Every row gives one point. To make a cloud, some directions were put in groups of two or more. Within a group, all points are equally far from the middle, so they leave a hole (a ring in 2 directions, a hollow ball in 3). The other directions are filled evenly. Then the cloud was stretched, turned, moved and blurred a little. Count the holes, and give their numbers of directions, smallest first.

Cloud, 13 rows:
| -18 |  45 |
| -10 | -25 |
| -36 |  43 |
| -32 |  45 |
| -28 | -26 |
| -47 |  -5 |
| -27 |  46 |
|   4 |  17 |
| -11 | -25 |
| -49 |   1 |
|   4 |  -2 |
| -23 | -28 |
| -30 | -26 |
Holes: 1 (2)

Cloud (31 x 4):
| -23 |  50 | -12 |  -9 |
|  34 |  -2 |  66 |  11 |
| -18 |  17 | -31 |   4 |
| -10 | -33 |  -9 | -29 |
| -12 |  47 |  -4 | -21 |
|  12 |  35 |  46 | -28 |
|   9 |  -2 |  38 | -37 |
|  32 | -27 |  26 | -27 |
|  43 |  13 |  34 | -15 |
| -14 |  16 |  -2 |  24 |
| -33 |   8 | -38 |  -9 |
| -33 |  -1 |  11 | -19 |
|  12 |  38 |   0 |  29 |
|   9 |  36 |  16 |  53 |
|  53 |   4 |  63 |   2 |
| -15 |  12 |  53 | -26 |
|  35 | -18 |  42 | -15 |
| -15 |  46 | -11 | -24 |
|  23 |   0 | -24 |  34 |
|  37 | -26 |  28 | -25 |
|  56 |  -5 |  58 |   2 |
|  39 | -36 |  18 |  18 |
|  36 |   8 | -24 |  28 |
|  62 |  15 |   3 |  31 |
|  26 |  20 |   9 | -26 |
|  32 |  11 |  60 | -11 |
|  45 |  13 |  66 |  -1 |
|  15 |   6 |  58 |  38 |
|  12 | -23 |  18 | -45 |
| -24 |   1 |   2 |   2 |
|  -8 |  42 |  -1 |  27 |
Holes: 1 (2)
